Each row is a point. The points of each table are mixes of a few directions, plus a little noise. Count the directions of each table, and those that both share. Where both have some left over, give the other angles between the two spaces (their principal angles), to ten degrees, smallest first.

First (4 x 3)
[[-0.12 -0.50  0.27]
 [-0.07  0.06  0.25]
 [ 0.25  0.58 -0.67]
 [-0.06 -0.13  0.15]]
Second (4 x 3)
[[ 0.03 -0.32 -0.19]
 [-0.19 -0.21  0.57]
 [-0.04  0.49  0.26]
 [ 0.19  0.04 -0.63]]
Directions: first 2, second 2, shared 2

First (5 x 4)
[[ 0.17 -0.24 -0.44 -0.24]
 [ 0.24  0.05 -0.38  0.04]
 [ 0.05 -0.10 -0.03 -0.25]
 [-0.14 -0.22 -0.15  0.14]
 [-0.30  0.50  1.00  0.31]]
Second (5 x 4)
[[ 0.38 -0.17 -0.21 -0.89]
 [-0.39 -0.10  0.22  0.42]
 [-0.38 -0.10  0.35  0.23]
 [ 0.01 -0.06 -0.22  0.16]
 [ 0.39  0.44 -0.13  0.07]]
Directions: first 3, second 3, shared 3

First (9 x 6)
[[-0.29  0.10  0.15  0.09  0.05 -0.42]
 [ 0.37 -0.03  0.45 -0.29  0.57 -0.30]
 [-0.30  0.62 -0.25 -0.15  0.04 -0.34]
 [-0.42  0.03 -0.34  0.29 -0.49  0.13]
 [-0.02  0.03  0.24 -0.06  0.23 -0.31]
 [-0.02 -0.43 -0.15  0.29 -0.42  0.47]
 [ 0.08  0.35 -0.71 -0.13 -0.35  0.61]
 [ 0.60 -0.16  0.34 -0.34  0.51  0.07]
 [-0.02 -0.53  0.25  0.28 -0.14  0.09]]
Second (9 x 6)
[[-0.23 -0.45 -0.12 -0.29  0.25 -0.14]
 [-0.16 -0.12 -0.32  0.24 -0.19 -0.21]
 [-0.10  0.24  0.08 -0.49  0.27  0.31]
 [ 0.90 -0.61  0.65  0.03 -0.35 -0.45]
 [-0.37 -0.06 -0.33  0.56  0.02 -0.11]
 [-0.13  0.04 -0.48 -0.19 -0.36 -0.17]
 [-0.16  0.43  0.10 -0.22  0.30  0.42]
 [ 0.10  0.25  0.51 -0.09  0.44  0.41]
 [ 0.15  0.29 -0.07  0.45 -0.37 -0.04]]
Directions: first 3, second 4, shared 1; angles 40, 80

First (8 x 8)
[[-0.61  0.01 -0.44 -0.42  0.08 -0.45 -0.27 -0.50]
 [-0.02  0.70  0.15  0.57  0.04  0.17  0.00  0.15]
 [ 0.05 -0.17  0.33 -0.11  0.35  0.32 -0.26 -0.23]
 [-0.09  0.33 -0.47 -0.17 -0.27 -0.44  0.06 -0.13]
 [ 0.41 -0.01  0.10  0.33 -0.30  0.11  0.38  0.52]
 [ 0.41  0.65 -0.29  0.13 -0.38 -0.21  0.22  0.12]
 [ 0.15 -0.60  0.42 -0.06  0.23  0.37 -0.04  0.08]
 [-0.30 -0.90  0.20 -0.26  0.23  0.12 -0.09 -0.02]]
Second (9 x 8)
[[ 0.00  0.02 -0.15 -0.40  0.09 -0.13 -0.20 -0.40]
 [ 0.00 -0.04  0.36  0.95 -0.22  0.31  0.48  0.95]
 [ 0.00  0.02 -0.17 -0.46  0.10 -0.14 -0.23 -0.46]
 [ 0.00 -0.03  0.33  0.88 -0.21  0.28  0.45  0.89]
 [ 0.00  0.01 -0.06 -0.14  0.03 -0.04 -0.07 -0.14]
 [ 0.00  0.01 -0.15 -0.39  0.09 -0.12 -0.20 -0.39]
 [ 0.00 -0.02  0.13  0.34 -0.08  0.12  0.17  0.35]
 [ 0.00  0.04 -0.31 -0.83  0.19 -0.27 -0.42 -0.83]
 [ 0.00  0.00  0.01  0.03 -0.01  0.01  0.01  0.03]]
Directions: first 4, second 1, shared 1
